Rows are points. Each table stands for the endless flat space through its points: a line for two points, a plane for three, and so on. Write the one point that lies in both, or say that there is none.

First, 2 rows:
[[ 11.5 -14.2   2.6]
 [ 15.8 -12.2   1.4]]
Second, 2 rows:
[[  9.6 -20.7 -16.3]
 [ 27.1  -3.2  11.2]]
They share: [ 20.1 -10.2   0.2]

First, 3 rows:
[[-29.7  -2.7  12.9   4.0]
 [-29.8   1.2  13.0  11.9]
 [  3.0 -12.6  -9.6  -1.1]]
Second (2 x 4):
[[  3.9 -15.8 -16.4   6.5]
 [-12.1   1.2  10.1  -0.5]]
They share: [-2.5 -9.0 -5.8  3.7]

First (3 x 6):
[[ 13.8 -19.8 -11.4 -33.9 -22.5 -22.8]
 [ 14.5 -14.3  -8.9 -29.4 -25.7 -20.2]
 [ 15.8  -0.3 -17.9  -8.4   1.0  -0.3]]
Second:
[[ 11.9  -5.7  -1.7 -20.8 -12.3 -17.6]
 [ 20.4  -7.7 -26.2 -16.8 -22.3  -1.6]]
They share: [ 15.3  -6.5 -11.5 -19.2 -16.3 -11.2]

First, 3 rows:
[[-19.0   4.5   1.3  19.6  24.7   2.4   0.4  -5.1]
 [-16.8  21.1  -5.9  11.9  15.5   6.9 -29.4  24.6]
 [-14.5  23.1 -10.4  10.6  16.6   5.1 -34.7  28.5]]
Second (3 x 8):
[[-12.1  18.2  -7.4  29.4   6.2  -6.0 -22.1  12.8]
 [ -1.3  14.9   4.0  36.0   5.9   9.3 -18.2   0.8]
 [-23.7  20.9  -2.8  12.4  17.9   8.5 -14.6  18.0]]
They share: no point

First:
[[-22.6  -2.5 -10.5  -4.7 -33.5   7.9   3.9  13.4]
 [ -4.1  11.0 -11.5 -27.2  -8.0   3.9  12.9  -8.1]]
Second, 3 rows:
[[  0.4 -12.7 -14.5 -17.1 -37.3  18.4  25.5  19.7]
 [-17.9  12.9 -13.5 -27.3 -13.4  -4.0   6.6 -12.3]
 [ -1.4 -12.6 -18.0 -12.8 -32.9  21.0  20.1  14.7]]
They share: no point

First:
[[  1.6  -4.8 -35.8  13.0  19.2  20.6 -15.2  -3.6   4.9]
 [  3.7  -7.5 -30.8  15.1  16.3  20.5 -17.2  -7.3   5.4]]
Second, 3 rows:
[[ 17.3   3.3 -22.2   6.7  -1.0  24.0 -33.4 -37.3   5.0]
 [  6.9 -19.2 -14.6  19.2  15.8  10.8 -25.7 -10.2   8.4]
 [  2.9  -6.8 -24.6  23.2  10.2  34.8 -17.3 -27.4  -1.6]]
They share: no point

First:
[[ 17.5  21.7  26.3   5.8 -10.0  16.8   9.3  -7.0  -4.8  -6.8  13.8]
 [ -7.0  21.7 -20.7 -15.2 -12.5  -4.2  -3.2   0.5 -28.3   2.7   5.8]
 [  0.4  11.2  12.7  10.0 -30.5  -6.0  17.3 -14.5 -14.6 -12.2  15.9]]
Second:
[[ 13.0  31.0   1.2  -7.1 -13.6  -2.1  -3.2  10.3 -27.9 -18.5  24.2]
 [  6.1  30.7  -0.4  -3.1 -10.3  -6.9   3.0   1.3 -20.8 -11.9  18.7]
 [  1.4  28.3  -0.7  -0.6  -9.3  -7.8   7.2  -5.4 -15.8  -6.3  13.8]]
They share: [  3.3  19.6   2.9  -2.6 -15.2   3.0   5.4  -5.2 -17.1  -3.7  10.7]

First:
[[-10.5   3.4  -0.1  -6.8  14.4  20.3 -17.6  -7.9 -17.4 -10.0  -9.7  17.9]
 [-22.9  14.6  15.1  13.6   2.0   2.7  -2.8 -23.9 -10.2 -32.0 -31.3  29.5]]
Second:
[[-13.8  -0.8   3.1  -0.9   9.1  10.1 -14.7 -22.3 -19.2 -20.7 -20.7  10.6]
 [-10.2   8.8  10.6  -7.8   5.2  19.1 -23.4 -18.7  -7.5  -8.4 -18.6  17.2]
 [-11.0  19.6   9.3  -7.1  10.9  27.7 -18.9   0.9  -4.2  -2.1  -8.1  35.4]]
They share: [-13.6   6.2   3.7  -1.7  11.3  15.9 -13.9 -11.9 -15.6 -15.5 -15.1  20.8]

First (4 x 14):
[[ 23.2  -4.5  21.9  -4.0  26.1 -15.8  33.4   2.5 -12.2 -30.8  26.1   9.6
   17.8  34.2]
 [  1.4  14.2  17.9  21.3   5.1   3.4   5.0 -16.3 -28.0 -11.1  15.9  22.7
   -6.1   1.0]
 [ 11.6  -1.2  29.1   6.5  14.4  -9.5  19.1 -10.9 -11.5 -18.6  23.6  10.0
    9.6  25.1]
 [ 14.8   1.4  17.8  11.2  26.2 -14.4  24.7   7.5  -7.0 -18.1  25.8   6.3
   21.8  23.7]]
Second (3 x 14):
[[ 17.8   2.8  19.3  27.5  26.8 -16.5  29.7   3.2  -5.3  -3.3  33.3   4.1
   13.6   3.8]
 [ -3.1  15.6  24.3  10.1  17.4   1.0   9.2   5.9 -32.8  -3.0   5.6   9.7
    8.1  -2.8]
 [ -1.9  15.2  19.2  10.6  13.1   2.4   6.1  -0.2 -31.0 -11.3   7.8  16.0
    5.8   4.8]]
They share: [  7.4   9.6  15.6  18.2  15.9  -4.7  14.0  -3.1 -18.7 -13.8  20.3  15.4
   7.5   9.8]

First (3 x 18):
[[ -8.1  17.8 -12.5  25.7   0.3  10.1  13.1  -1.9 -12.6   6.6  17.2  13.9
   17.3  11.9  -2.3   5.0  -8.8 -24.7]
 [-10.1   5.3   5.1   6.9 -12.6  14.6  12.3   7.7 -14.2   3.7  21.3   1.8
   -3.0  21.7  -0.5   6.3 -18.3 -16.6]
 [ -4.4  20.0 -10.2  20.4  -2.7   7.7  14.7  -5.2 -16.6  11.2  15.9  16.5
   12.9  11.2  -7.7   3.6  -4.5 -28.3]]
Second:
[[ -3.6  24.8 -29.4  16.1  10.6   8.4  -1.2  10.5   1.4 -18.4  42.4   3.8
   45.9  46.1  -3.1 -14.6  18.6 -50.4]
 [-30.5  22.0  -3.4  15.6 -15.3  22.7   9.4  -6.0 -21.3  14.7  11.8  27.5
    4.4  38.4  15.7 -13.2 -17.5 -16.2]
 [-22.9  25.0  -8.0  14.4  -3.4  13.6   6.3  13.6 -13.7  -0.9  27.1  17.2
   27.5  33.9  17.0  -6.8 -13.2 -30.1]
 [ -8.1  -9.8  -5.2  36.3  -8.9   1.6   7.3   4.5  -8.7  18.9  30.9 -16.0
    9.7 -14.0 -25.2  25.0 -11.7  -8.8]
 [-25.7   3.6  -6.8  29.4 -21.3  23.0   6.6 -17.3 -19.4  28.7  14.0  13.8
   -6.8  23.6 -10.5  -6.2  -7.3  -8.7]]
They share: no point

First (4 x 18):
[[ -0.9  -1.4 -15.6   9.5  -8.6  -7.9   7.6   7.5  -5.6   0.1  16.1   8.9
   11.4  16.5   1.5 -27.4   7.3 -12.0]
 [ 18.5   8.1  -2.9  19.5 -13.3   3.7  -7.9   0.5  13.5   0.5  19.3   4.2
    5.6  24.3   2.0  -6.9  17.2 -16.5]
 [  2.1 -13.7 -18.3   4.6 -10.0  -6.9   6.1  13.0  -5.1 -15.1  22.2  13.0
   12.7  20.1   9.7 -23.7   1.2 -21.3]
 [  9.9  -9.8  25.2  19.3   4.0   8.9 -25.2 -23.9  11.2  -0.3  -4.1 -20.3
   20.4  15.7  15.7   3.0  25.7   0.8]]
Second (2 x 18):
[[ 15.4  -2.0   4.4   2.2  -5.8  -2.4 -15.2  -0.6   8.1   3.8   5.4  -7.5
   15.1  26.9   8.1  -6.0  23.6 -13.0]
 [ 18.2   2.4   2.7  -1.8  -8.0  -6.6 -16.1   2.3  12.3   7.4   3.7  -5.4
   14.4  31.3   4.0  -3.8  27.9 -16.6]]
They share: no point

First, 2 rows:
[[ 21.8   9.1 -13.9  -2.5   0.9  -3.0  23.0   0.1  19.9   1.6 -25.2   2.3
   31.2   0.9 -27.7  -5.5 -16.9  23.6 -15.7 -21.4]
 [  5.3  -2.4 -14.4 -10.5   8.9   3.0   8.5  19.1  24.4   4.6 -15.7   1.8
    7.2  24.4  -0.2  11.5   7.6  -0.4   2.3 -15.4]]
Second (3 x 20):
[[ 22.6  -4.7  -5.3  -2.5  -1.9  -6.6  26.2  11.7  12.5  -6.0 -25.2  -2.1
   16.2   9.1 -10.9  -6.3  -0.9   7.8  -4.5  -9.8]
 [  0.5  21.2 -28.0  -9.6  13.4   3.6   4.5  -0.5  32.9  11.6 -15.2   5.2
   25.6   8.8 -20.4   7.8 -12.5  26.5 -19.0 -28.6]
 [  7.9  12.0 -19.2  -6.4   7.4  -2.4  13.5   3.5  23.7   2.8 -19.0   1.0
   20.2   7.6 -14.6   0.2  -6.3  20.3 -15.0 -19.4]]
They share: [ 15.2   4.5 -14.1  -5.7   4.1  -0.6  17.2   7.7  21.7   2.8 -21.4   2.1
  21.6  10.3 -16.7   1.3  -7.1  14.0  -8.5 -19.0]
